Each row is a point. The last column is the point's height on a tilted bowl or saddle (a function of degree 2), plus a little noise. Count its main directions that bend up, bend down and stay straight.

Points (10 x 3):
[[ 5.5  0.1 -5.6]
 [ 6.3 -2.7 -4.8]
 [-3.1 -4.7  6.1]
 [-6.6  0.8  0.7]
 [-5.6  2.9 -1.8]
 [ 2.9 -4.8  0.1]
 [-0.3  2.5 -3.9]
 [-4.9  2.2 -1.7]
 [-0.8 -4.2  2.6]
 [ 2.7  1.5 -4.9]]
Directions: 1 up, 0 down, 1 straight

Points (16 x 4):
[[-1.9 -7.0  4.5  5.6]
 [-1.4 -9.1 -2.5  8.9]
 [ 6.3 -2.8  2.1  2.8]
 [-1.0 -0.9  4.2  0.7]
 [-3.5  4.9  2.0 -0.2]
 [-2.2  0.0 -2.3  1.2]
 [ 2.0 -0.7 -2.9  1.4]
 [ 5.5 -8.1 -4.8  9.0]
 [ 0.9  2.4 -4.3  1.0]
 [ 0.2 -0.4 -0.2  0.5]
 [-6.0  1.3 -2.3  2.2]
 [-3.3 -2.7 -2.9  3.3]
 [-1.8  6.4 -2.7  0.5]
 [-0.2  5.7 -6.2  2.0]
 [ 4.4 -3.4  2.1  2.3]
 [-3.7  1.6 -0.9  0.6]]
Directions: 3 up, 0 down, 0 straight

Points (23 x 5):
[[  5.0  -3.1  -4.1   2.0   0.5]
 [  0.6  -5.7   1.9   0.7   3.7]
 [ -1.8   4.7  -3.7   0.9  -3.4]
 [ -1.4  -1.0  -0.9   9.8   6.1]
 [  1.3   0.9  -4.3  -0.8   0.5]
 [ -0.5   0.8  -1.5  -2.4  -0.4]
 [  1.0   0.7  -4.4  -5.2   2.3]
 [  5.2  -3.5   0.0   3.0   0.8]
 [  1.8   1.4  -5.8   1.9   1.6]
 [ -1.7   1.0  -4.0   3.0  -0.8]
 [ -2.7  -3.2  -1.6  -8.3   1.7]
 [  3.6  -0.5  -4.2  -2.9   2.3]
 [ -4.4   0.1   1.9  -4.2  -1.5]
 [ -5.8  -0.4  -0.6  -4.2  -4.6]
 [  9.0  -2.5   0.2  -0.3  -0.4]
 [ -0.5  -6.0  -6.4  -1.0  -3.1]
 [  1.1  -1.7  -3.3  -0.1   0.3]
 [  2.9   2.4  -2.3   0.6   0.0]
 [  3.2  -8.6  -6.4   2.5  -2.9]
 [ -4.8   4.8   0.5   0.8  -8.4]
 [  1.7   5.5  -4.2 -11.5  11.6]
 [  1.6   3.1  -3.5  -4.2   2.0]
 [  2.8   0.7   3.5   6.9   0.2]]
Directions: 2 up, 2 down, 0 straight

Points (22 x 5):
[[ 1.7 -5.2 -4.4 -2.3  4.4]
 [ 1.4  5.3  3.6  0.1  2.2]
 [ 4.1  1.7  0.6  2.7  2.1]
 [-0.4  4.3 -2.0  0.9 -0.1]
 [-1.0  0.0  5.3 -3.9  3.7]
 [-1.4  2.2  2.0  2.8  0.9]
 [ 0.8  0.4 -2.1 -5.1  6.1]
 [-4.9  5.0  5.0 -0.5 -1.2]
 [-3.5 -0.7 -5.1  2.2  1.3]
 [ 4.2 -0.3  1.4 -4.0  7.8]
 [-7.8  0.3 -4.0  5.2  1.2]
 [ 0.3  3.9  4.2  1.3  1.8]
 [ 4.9 -5.6 -1.7  6.2 -4.7]
 [ 5.4 -6.3  3.1  1.9  2.0]
 [-1.2  0.8  3.1  3.7  1.0]
 [ 2.3 -3.4  2.3  2.9  1.7]
 [-0.5 -4.9  5.9  1.9  1.3]
 [-0.2 -3.1 -6.1 -1.0  3.2]
 [ 9.0 -2.8  8.2 -0.2  9.3]
 [ 5.2 -1.5  4.6  7.1 -0.4]
 [-5.9 -3.9 -2.2 -5.0  6.3]
 [-2.4 -2.9 -5.0  2.7  0.9]]
Directions: 1 up, 2 down, 1 straight

Points (43 x 7):
[[  5.2  -0.3   0.5  -7.5   2.9   0.8   6.3]
 [  2.9  -9.3  -2.2   0.0   0.5  -5.3   8.2]
 [  0.7   6.1  -2.0   5.0   5.2  -2.1  -1.8]
 [ -3.1   1.6   2.5   1.5   2.5   3.7  -2.3]
 [ -3.1 -10.0  -3.4   3.9  -1.4  -2.2   7.8]
 [ -6.1  -4.9   0.7  -2.0  -7.6  -6.0   7.5]
 [ -3.2  -0.7  -1.7  -5.2  -6.9   0.1   4.8]
 [ -1.0   2.5  -0.7   1.0   2.2  -1.9  -1.3]
 [  3.2  -0.7  -0.9  -5.5  -3.5   1.1   4.8]
 [ 10.6   2.9  -2.2  -0.3  -0.4  -0.1   0.3]
 [  6.3  -1.4  -6.0  -3.9   1.5   3.4   6.2]
 [  2.5  -2.1  -5.6   3.1   0.2   2.2   1.5]
 [ -2.1   2.1   1.0   7.3  -3.0   4.0  -1.9]
 [  1.3   2.0  -2.6   3.6  -0.1   1.2  -1.8]
 [  2.0   0.2   2.1   1.7   2.0  -0.9  -1.0]
 [  1.3  -1.5  -3.7   2.6   0.5  -0.9   0.4]
 [ -1.8   1.3  -6.0  -5.6   3.3   6.5   3.5]
 [ 11.0  -0.6  -2.3   2.5  -2.7  10.6   4.1]
 [ -1.1   1.4  -7.5   0.1   7.1   3.5   2.2]
 [  2.5  -1.3   0.9  -6.6  -1.6  -5.7   6.9]
 [ -0.8  -3.0  -1.0  -2.8   3.7   0.9   1.9]
 [ -0.1   0.0  -8.9   1.7  -2.6 -10.5   8.4]
 [ -4.0  -1.8   6.1  -2.9  -8.0   1.1   3.7]
 [  5.7  -0.4  -2.9  -2.2  -2.5  -1.3   3.0]
 [  0.5  -3.7  -2.8  -1.5  -0.6  -2.2   3.5]
 [ -5.9   5.7   3.2   3.9  -8.6   1.8   0.7]
 [ -3.0   1.0   2.6  -3.8  -1.7  -2.8   1.2]
 [ -0.8  -1.1   1.1  -2.5  -3.2   3.0   1.2]
 [  0.2   4.3  -3.8   3.9   4.0   2.1  -1.7]
 [ -6.1   0.3   1.9   0.5  -5.8   0.1   0.1]
 [ -8.7   2.4  -0.1   2.4  -2.9   1.9  -2.2]
 [  1.2   1.4   1.3   1.5   6.1   4.4  -0.6]
 [ -0.1  -3.2  -6.0  -0.2   0.4  -3.3   4.3]
 [ -0.9   1.1  -8.5  -2.1  -1.5  -1.3   4.7]
 [  5.9   0.7   0.5  -5.3   0.9   1.7   4.0]
 [  3.6   5.4  -0.4   1.3  -3.6   6.7   0.4]
 [  0.7  -1.3  -4.4   2.0  -3.8  -7.7   4.4]
 [  3.5   1.6   5.3  -4.3  -3.2   1.2   3.1]
 [ -2.6   0.5  -1.5  -3.9   7.2   0.5   1.3]
 [  3.8   2.2  -2.0  -2.5   3.2   0.8   1.5]
 [ -5.3  -1.0   3.8  -1.7  -0.6  -0.9  -0.4]
 [ -1.5   2.1   5.9   1.0  -4.7  -1.1   0.2]
 [ -3.4   4.9  -1.1   1.5  10.5  -0.2   0.3]]
Directions: 5 up, 1 down, 0 straight
